Every row gives one point. The points of each table are mixes of a few directions, plus a little noise. How many directions does each table use, and how many do they share? Where both have some left over, give the other angles between the two spaces (their principal angles), to ten degrees, smallest first.

First (5 x 3):
[[ 0.7 -3.9 -3.6]
 [-0.5  1.5  1.9]
 [-1.2 -3.0  1.9]
 [ 2.7  8.7 -3.2]
 [-1.6 -3.3  2.9]]
Second:
[[-0.8  2.0 -0.7]
 [-1.7  3.6 -1.3]
 [ 1.5 -8.8  4.0]
 [-3.0  4.1 -1.1]
 [ 4.1 -0.9 -0.9]]
Directions: first 2, second 2, shared 1; angles 60

First (8 x 8):
[[-2.5 -6.2 -0.4 -2.7  1.8 -1.1 -6.8  1.3]
 [-2.3 -5.2 -0.4 -6.7 -2.8  5.1 -4.2  0.4]
 [ 3.4  5.2  1.6  5.0 -0.1 -1.9  4.9 -0.9]
 [-1.1  6.1 -3.4  2.1  1.3 -0.7  6.3 -0.7]
 [ 1.3 -4.7  3.2 -3.2 -3.0  3.0 -4.2  0.2]
 [-1.6 -3.1 -0.5 -2.8 -0.3  1.3 -2.9  0.5]
 [ 0.5  1.6 -0.2  4.4  3.4 -5.0  0.5  0.2]
 [ 2.3  6.4  0.0  3.9 -0.3 -0.7  6.5 -1.1]]
Second:
[[-0.1  0.5 -0.3 -0.3 -0.4  0.6  0.7 -0.1]
 [ 0.5 -1.8  1.2  1.3  1.3 -2.2 -2.4  0.5]
 [-1.1  3.8 -2.4 -2.7 -2.7  4.7  5.1 -1.0]
 [-0.5  1.6 -1.0 -1.1 -1.2  2.0  2.2 -0.4]
 [-0.4  1.3 -0.8 -0.9 -0.9  1.6  1.8 -0.3]
 [-1.6  5.5 -3.5 -3.9 -3.9  6.8  7.4 -1.4]
 [ 1.5 -5.1  3.2  3.5  3.6 -6.2 -6.8  1.3]
 [-0.4  1.4 -0.9 -1.0 -1.0  1.8  1.9 -0.4]
 [ 2.2 -7.3  4.7  5.1  5.2 -9.0 -9.8  1.9]]
Directions: first 3, second 1, shared 1

First, 10 rows:
[[-3.7 -1.5 -2.6  2.0  2.5 -9.6  2.0  5.8 -6.3  3.7 -7.2]
 [ 6.4  2.4  4.4 -2.8 -0.1 -0.1  2.3  0.1  1.7 -1.6  4.7]
 [ 1.5 -1.6  1.7 -2.4 -3.3  2.0 -0.5 -3.6  0.0 -0.8  4.1]
 [-2.0 -1.1 -1.0 -0.4 -5.2  5.3 -2.8 -5.0  0.7 -0.6  0.6]
 [ 3.6  5.9  0.8  2.0  6.3 -1.2  2.2  5.8  3.5 -0.9 -2.3]
 [-3.1  1.6 -2.9  3.8  6.5  1.9 -1.2  3.0  3.5 -0.3 -3.0]
 [ 1.7 -3.1  2.3 -2.9 -0.6 -3.1  1.5 -0.8 -2.4  0.3  4.5]
 [ 3.2  5.8  0.5 -0.2 -9.3  0.6  0.2 -0.8 -1.6  0.5 -6.3]
 [-3.8 -1.1 -2.5  1.9  1.4  3.3 -2.3 -1.2  1.7 -0.2 -1.0]
 [-4.0 -7.2 -0.7 -1.2  1.9  0.8 -1.6 -3.3 -0.9  0.0  5.8]]
Second, 8 rows:
[[  5.9   1.7  -2.6   5.3   5.1  -3.0   4.9  10.8   5.1  -1.5  -2.7]
 [  5.1   1.5  -2.3   4.6   4.4  -2.6   4.3   9.5   4.5  -1.3  -2.3]
 [ -5.7  -1.7   2.6  -5.2  -5.0   2.9  -4.8 -10.6  -5.1   1.5   2.6]
 [ -2.6  -0.8   1.2  -2.4  -2.3   1.3  -2.2  -4.9  -2.3   0.7   1.2]
 [ -1.4  -0.4   0.7  -1.3  -1.2   0.8  -1.2  -2.7  -1.3   0.4   0.7]
 [  2.3   0.7  -1.0   2.1   2.0  -1.2   1.9   4.2   2.0  -0.6  -1.0]
 [ -0.5  -0.2   0.3  -0.5  -0.4   0.3  -0.5  -1.0  -0.4   0.1   0.2]
 [ -2.9  -0.9   1.3  -2.6  -2.5   1.5  -2.4  -5.4  -2.6   0.7   1.3]]
Directions: first 4, second 1, shared 0; angles 30

First (9 x 18):
[[ -3.0   0.6  -2.0  -2.2   5.6   8.0   3.7  -7.1  -1.9  -2.6  -2.8  -0.2
   -1.1   2.4   1.3  -1.6  -3.2   3.4]
 [ -1.5   1.1  -4.5  -0.1   1.7   1.6   3.0  -3.7  -4.1  -0.3   1.4  -2.3
   -1.5   1.1   4.0  -2.8  -2.6   1.4]
 [  1.1  -1.8  -0.7   1.0  -1.1  -3.8  -0.1   0.7  -0.7   1.1  -0.7  -1.3
   -1.7  -2.1  -0.6  -2.4  -0.3  -0.8]
 [ -0.9   5.8   0.0   1.4  -5.8   2.0   2.2   4.1   2.1   1.3   9.0   0.9
    7.5   6.2   0.6   4.3   1.3   0.3]
 [  1.7   2.1   3.5   2.4   1.3  -1.3  -1.3   4.9  -0.9   2.1   5.1   5.7
   -1.4   5.0   4.2   3.8   2.6  -2.6]
 [ -1.8   2.5   0.0  -2.4   1.0   2.2   4.7  -4.7  -0.1  -1.5  -0.2  -0.1
   -2.1   2.4  -0.6   3.5  -0.6   0.8]
 [  3.6  -5.8   3.3   3.8  -3.5  -5.4  -5.9   7.8   3.3   3.2  -1.9   0.8
    3.0  -4.0  -5.3  -5.4   1.2  -1.7]
 [  2.0  -3.9   1.7  -2.1  -0.9  -3.4 -10.8   4.2   3.5  -2.0  -6.9  -1.6
    1.1 -10.7  -2.2   2.0   3.8  -2.0]
 [ -1.3  -0.5  -1.5  -1.8   1.9   0.5   4.6  -6.1  -1.2  -1.2  -3.1  -1.8
   -3.9  -0.3  -1.5  -1.3  -2.1   1.2]]
Second:
[[ -6.2  -4.3  -0.7   2.2   1.5  -2.2   2.9  -0.1   4.6   0.0  -0.6  -0.2
    0.2   3.7   2.0   0.3   1.8  -0.7]
 [ -3.1   1.5  -0.5  -2.0   2.6  -2.0   2.7   0.0   3.3   3.7  -1.3  -0.7
    2.1   3.4  -0.2  -1.3  -1.4   1.5]
 [ 10.3  -1.0   1.3   0.7  -6.3   7.4  -2.3   2.1   4.0   1.1  -3.2   1.3
   -5.1  -3.4  10.8   5.1  -5.1  -3.0]
 [  4.5  -1.6  -5.6  -1.1   2.4   4.4   0.7   4.8   0.6   2.8  -2.9  -3.5
   -1.8  -1.3   1.4   1.1  -5.8  -1.0]
 [ -0.7   1.5   0.0  -0.9   0.9  -1.1   0.0  -0.4  -1.2   0.4   0.5  -0.1
    1.1   0.3  -2.2  -1.2   0.2   0.9]
 [-10.3  -2.2   0.4   1.7   3.4  -6.5   2.3  -2.4  -0.7  -2.4   2.7   0.2
    3.2   3.7  -5.8  -2.8   6.1   1.1]
 [  8.2   8.8   4.9  -3.4  -4.4   1.5  -5.0  -2.9  -6.7  -1.0   2.2   2.7
    0.7  -5.1  -2.7  -0.9  -0.2   1.9]
 [ -2.7  -2.8   0.2   2.6   0.0  -1.4  -1.1  -0.9  -3.7  -4.7   2.6   0.4
   -0.4  -1.3  -3.4  -0.4   4.3  -0.8]]
Directions: first 6, second 4, shared 0; angles 60, 60, 80, 80

First, 11 rows:
[[  1.6  -0.3  -3.1   1.3   0.0   1.3   1.5   4.5  -1.4  -1.5   6.5   0.7
    0.5   2.1  -2.5  -2.8   0.2   1.4   5.6   0.4  -1.4  -1.9   2.1  -0.8
   -0.5   0.8  -1.6   3.0   4.2   2.5   0.1  -2.6]
 [ -1.8  -4.7   1.2   1.8   0.5   3.9  -1.7   1.4  -5.2  -2.0   7.1   8.4
    3.9   3.3   3.8  -5.4   0.5   3.7   6.2  -6.4   2.9  -2.3  -3.5  -0.6
    3.0  -1.1  -1.1   2.5   0.2   3.1   1.9   3.0]
 [ -0.6  -4.0  -1.1   2.1   1.1   4.7  -1.7   1.1  -2.1  -1.1   2.3   4.6
    0.2   3.6  -0.2  -5.0   1.0   5.3   3.9  -2.8  -2.7   0.6  -2.3   0.0
    4.1   0.6   1.1   3.1  -0.8   1.7   3.1  -0.6]
 [ -2.5  -3.0  -2.7   1.8  -0.4   7.0   0.1   0.2  -8.0   3.7   0.5   1.9
    0.4   2.5   2.9  -6.7   2.0   8.4   1.1  -5.0   1.0   0.0  -5.1   5.0
    4.5   0.1   2.9   4.2  -5.0   2.3   5.1  -1.8]
 [ -1.9  -2.7   1.5  -2.5  -1.3   0.3  -4.2  -4.2   4.8  -5.1  -2.5   2.2
    6.4   7.1  -7.6   0.0   2.8  -1.9   1.0   2.7  -0.9   1.3   1.8  -4.4
    3.1  -0.3   0.2  -5.8   3.7   0.2  -9.9   6.1]
 [  0.4  -2.8   0.0   2.9   2.2   3.2  -0.7   1.9  -1.8   0.2   2.0   4.2
   -3.1  -0.1   3.5  -3.4  -0.9   4.5   2.4  -3.5  -3.1   0.7  -3.1   0.7
    2.7   0.5   0.9   4.6  -2.4   0.7   7.1  -2.1]
 [ -1.1   6.6  -1.2  -3.7  -3.2  -3.3   3.7  -3.8  -1.1   6.9  -9.5 -11.7
   -1.2  -5.1   0.0   5.6   0.7  -3.3 -10.4   4.2   4.7   0.8   1.0   5.5
   -4.0  -0.4   2.2  -4.2  -4.3  -2.8  -3.3  -1.5]
 [  1.6   4.5   0.0  -1.6  -0.1  -4.2   1.6  -1.8   4.7   2.5  -7.1  -7.6
   -4.4  -4.6  -1.6   6.0  -1.1  -3.9  -6.7   5.2  -1.9   2.2   2.4   0.9
   -3.3   0.7   0.8  -2.4  -1.3  -3.5  -0.6  -2.5]
 [  0.2   2.5   1.3  -1.1  -0.3  -3.0   0.9  -1.4   1.4   1.6  -3.2  -3.2
   -1.3  -3.4   1.3   3.6  -0.8  -3.0  -4.1   1.5   1.3   0.4   0.4   0.7
   -2.3  -0.3   0.0  -1.8  -1.4  -2.0  -0.5   0.0]
 [  2.6   3.4  -0.2  -1.0   0.1  -4.6   1.4   1.1   5.1  -1.2  -0.4  -4.1
   -2.1  -2.5  -2.9   4.6  -1.5  -5.1  -1.0   4.8  -1.8   0.1   4.3  -2.2
   -3.8   0.7  -1.7  -1.7   3.6  -1.6  -2.3  -1.7]
 [  1.4   0.2   4.6   0.0   1.5  -5.1  -0.9   0.9   3.6  -3.9   4.5   4.5
    0.6  -2.9   3.5   3.7  -2.8  -6.2   2.2  -1.0   1.9  -1.8   1.3  -4.7
   -3.4  -1.1  -3.7  -1.6   3.3  -0.7  -0.9   3.6]]
Second:
[[  4.4  -5.5  -2.2   1.1   1.2  -0.8   0.8   1.4  -0.7  -0.8   0.5   1.6
    1.2  -0.3   3.4   0.6  -0.9   2.1  -2.1  -2.4  -3.3  -5.9  -1.5  -0.6
   -0.8   1.0  -6.1   0.6   6.8  -1.9   3.9  -4.9]
 [  2.0  -2.6  -1.0   0.6   0.6  -0.3   0.4   0.6  -0.5  -0.4   0.3   0.9
    0.5  -0.2   1.5   0.3  -0.4   1.0  -1.0  -1.1  -1.4  -2.8  -0.7  -0.3
   -0.4   0.4  -2.8   0.4   3.1  -0.8   1.8  -2.3]
 [  0.1  -5.6  -3.9   2.7  -5.1  -2.9   1.8   6.5   4.1  -0.3   2.5  -4.0
    3.7  -0.1   1.8   1.1  -3.1   1.8  -4.8   1.7  -3.4 -11.9  -7.7  -7.3
    2.5   6.0   1.5  -2.7   8.3  -3.0   6.0  -2.2]
 [ -1.4   3.2   1.7  -1.0   0.9   1.1  -0.8  -2.1  -0.8   0.2  -0.8   0.5
   -1.4   0.1  -1.6  -0.5   1.0  -1.2   1.8   0.2   1.9   4.7   2.4   2.1
   -0.4  -1.9   1.5   0.5  -4.3   1.3  -2.8   2.0]
 [  4.2  -2.6  -0.4  -0.1   3.5   0.7  -0.2  -1.6  -2.4  -0.7  -0.7   3.2
   -0.7  -0.2   2.4   0.1   0.6   1.2   0.2  -3.0  -1.5  -0.3   2.1   2.7
   -1.9  -2.0  -6.5   1.9   2.6  -0.4   1.0  -3.5]
 [  2.9  -6.1  -3.4   2.0  -1.7  -1.9   1.4   4.2   1.8  -0.7   1.5  -1.0
    2.8  -0.2   3.1   1.0  -2.0   2.2  -3.7  -0.6  -3.9  -9.7  -4.8  -4.2
    0.7   3.5  -3.1  -0.9   8.5  -2.5   5.4  -4.1]
 [ -3.8   3.4   1.0  -0.3  -2.3  -0.2  -0.3   0.2   1.4   0.8   0.3  -2.3
   -0.1   0.2  -2.6  -0.2   0.0  -1.6   0.8   2.6   2.0   2.5  -0.5  -1.2
    1.2   0.6   5.5  -1.3  -4.0   1.0  -2.2   3.6]
 [ -3.4   6.8   3.5  -2.1   1.3   1.8  -1.4  -4.0  -1.4   0.8  -1.5   0.5
   -2.6   0.3  -3.5  -0.9   2.0  -2.5   3.9   1.0   4.2   9.9   4.6   3.7
   -0.5  -3.4   4.0   0.7  -9.1   2.6  -5.9   4.6]
 [ -4.9   9.0   4.7  -2.7   1.7   2.4  -1.9  -5.4  -1.7   1.0  -2.0   0.5
   -3.5   0.3  -4.7  -1.3   2.7  -3.4   5.1   1.6   5.5  13.3   6.2   4.9
   -0.6  -4.4   5.6   0.8 -12.2   3.8  -7.9   6.4]]
Directions: first 5, second 2, shared 0; angles 60, 80

First:
[[ -1.0  -3.9   1.4   3.9  -5.1   0.4  -3.8   4.4  -4.0  -1.2  -1.6   1.7
    0.5  -5.1  10.5  -1.1   2.8  -5.0  -2.6  -0.4   7.5   5.5   4.7  -4.4
   -5.5   0.6   3.5   2.3  -3.2  -2.4  -1.3   4.5]
 [ -0.5  -0.8  -0.3   3.2  -1.1  -1.6  -3.6   2.0  -3.7  -3.2   0.4   1.6
    1.3  -2.7   8.1  -0.3   0.9  -2.5  -2.9   0.4   4.0   3.5   1.2  -1.3
   -2.1  -0.5   0.0   3.4  -3.9  -3.3   1.2   0.9]
 [  0.1   1.2  -0.8   0.3   1.5  -1.1  -0.6  -0.7  -0.4  -1.5   1.0   0.3
    0.5   0.5   0.5   0.2  -0.6   0.7  -0.7   0.5  -0.8  -0.1  -1.3   1.1
    1.0  -0.6  -1.6   1.1  -1.0  -1.1   1.3  -1.4]
 [  0.5   3.5  -2.1   0.0   4.6  -2.8  -0.6  -2.5  -0.3  -3.2   2.6   0.2
    1.1   2.2  -0.8   0.9  -2.1   2.5  -1.1   1.2  -3.3  -1.5  -3.9   3.5
    3.5  -1.5  -4.4   2.2  -1.8  -2.0   3.1  -4.1]
 [  0.4   3.6  -2.5   1.3   4.6  -3.8  -2.2  -1.9  -1.9  -5.0   3.1   0.9
    1.7   1.3   2.6   0.9  -1.9   1.8  -2.3   1.6  -2.0  -0.2  -3.8   3.4
    3.1  -1.8  -5.0   3.9  -3.5  -3.6   4.0  -4.1]
 [ -0.5  -5.3   3.9  -2.6  -7.2   6.2   4.1   2.8   3.4   8.4  -4.9  -1.7
   -2.9  -1.6  -5.2  -1.3   2.7  -2.4   4.1  -2.4   2.5  -0.2   5.8  -5.1
   -4.5   3.1   7.9  -6.6   6.2   6.1  -6.5   6.3]
 [  0.0  -3.8   3.6  -5.1  -5.1   6.7   6.7   0.6   6.2  10.0  -4.6  -2.8
   -3.6   1.2 -11.9  -0.8   1.4   0.1   6.1  -2.5  -1.6  -3.3   3.9  -3.3
   -1.9   3.1   6.8  -8.7   8.7   8.2  -6.5   4.5]
 [  0.5   3.5  -2.1   0.0   4.6  -2.7  -0.5  -2.5  -0.3  -3.2   2.5   0.2
    1.1   2.2  -1.0   0.8  -2.0   2.6  -1.1   1.2  -3.3  -1.6  -3.9   3.5
    3.5  -1.4  -4.4   2.1  -1.6  -1.9   3.1  -4.0]
 [  0.4   2.4  -1.1  -1.0   3.1  -1.2   0.7  -2.0   0.9  -1.1   1.4  -0.4
    0.3   2.1  -3.0   0.6  -1.4   2.2   0.2   0.5  -3.1  -1.9  -2.7   2.5
    2.7  -0.7  -2.6   0.2   0.1  -0.2   1.6  -2.7]]
Second (11 x 32):
[[ 1.0  0.6 -3.4 -2.6 -1.6 -0.3  2.7 -0.1  1.0  1.8  2.1 -1.4 -3.1  1.2
  -2.7  2.0 -1.1  0.4  1.2 -2.5 -2.7 -1.4 -2.6  1.4  1.7 -1.5  1.2 -4.3
  -0.5  3.0  0.8 -1.3]
 [-0.7 -1.3 -0.1  0.9 -1.9  0.9  0.3  1.9 -1.7  0.2 -0.9  0.7 -1.0 -1.5
   3.3  0.3  0.8 -1.8 -0.3 -0.4  2.3  2.3  1.1 -1.0 -3.0  0.1  1.1 -0.5
  -1.1 -0.1 -0.7  2.0]
 [ 1.3  0.3 -4.5 -3.3 -3.0 -0.1  3.6  0.4  1.3  2.8  2.6 -1.8 -4.4  1.1
  -3.0  2.7 -1.2  0.0  1.7 -3.6 -3.0 -1.4 -2.9  1.2  1.7 -1.9  2.4 -6.0
  -0.7  4.2  0.7 -1.2]
 [-1.4  2.9  6.0  4.0  9.5 -1.3 -4.8 -3.6 -0.6 -5.9 -2.4  2.5  7.8  1.2
   0.5 -3.7 -0.2  3.4 -2.3  6.8  0.3 -0.6  1.0  1.4  1.3  2.3 -7.8 10.4
   1.7 -7.2  0.9 -1.9]
 [-0.6 -3.2  9.8  4.2  0.7  0.7 -8.4 -0.6  1.6 -1.2 -4.5  1.0  8.7 -2.8
   1.5 -6.9  3.3 -0.7 -1.7  4.2  5.5 -0.5  8.5 -6.0  0.3  4.3  1.8  8.8
   4.2 -4.6 -3.3  2.8]
 [ 0.6 -0.1 -8.3 -3.6 -5.5  0.6  7.1  3.0 -1.6  3.2  3.1 -1.2 -8.9  0.3
   0.8  5.8 -1.4 -2.0  1.7 -5.6 -2.0  1.9 -4.8  2.4 -2.4 -3.4  2.7 -9.7
  -3.8  5.6  1.1  0.3]
 [ 1.3 -0.3 -2.7 -2.7 -3.0 -0.1  2.0  0.2  1.8  2.7  1.9 -1.8 -2.8  0.6
  -3.1  1.4 -0.6 -0.1  1.4 -2.9 -2.0 -1.7 -1.4  0.1  1.9 -1.2  2.9 -4.6
   0.2  3.6  0.1 -0.8]
 [ 0.1  1.8 -3.1 -1.1  1.2 -0.5  2.7 -0.3 -0.6 -0.4  1.5 -0.1 -2.3  1.4
  -0.7  2.1 -1.4  0.8  0.4 -0.7 -2.3  0.0 -3.2  2.7  0.2 -1.4 -1.9 -2.0
  -1.5  0.7  1.5 -1.5]
 [ 1.8 -1.1 -5.2 -4.3 -6.2  0.3  4.0  1.3  2.0  4.8  2.9 -2.7 -5.7  0.4
  -3.6  2.9 -0.6 -1.2  2.4 -5.5 -2.5 -1.6 -2.1 -0.1  1.7 -2.1  5.6 -8.6
  -0.4  6.3 -0.1 -0.3]
 [-1.5 -2.5  6.2  4.2  0.3  1.0 -5.0  1.1 -1.4 -1.8 -3.9  1.9  5.0 -3.0
   5.0 -3.9  2.6 -1.7 -1.8  3.3  5.7  2.5  5.8 -3.9 -3.2  2.8  0.3  6.3
   1.2 -4.2 -2.3  3.4]
 [-1.8  3.0  5.2  4.3  9.4 -1.2 -4.1 -3.1 -1.6 -6.2 -2.5  2.9  6.9  1.0
   1.9 -3.0 -0.3  3.0 -2.5  6.8  0.6  0.4  0.5  1.8  0.0  2.0 -8.3 10.0
   0.7 -7.3  1.2 -1.5]]
Directions: first 2, second 3, shared 1; angles 40
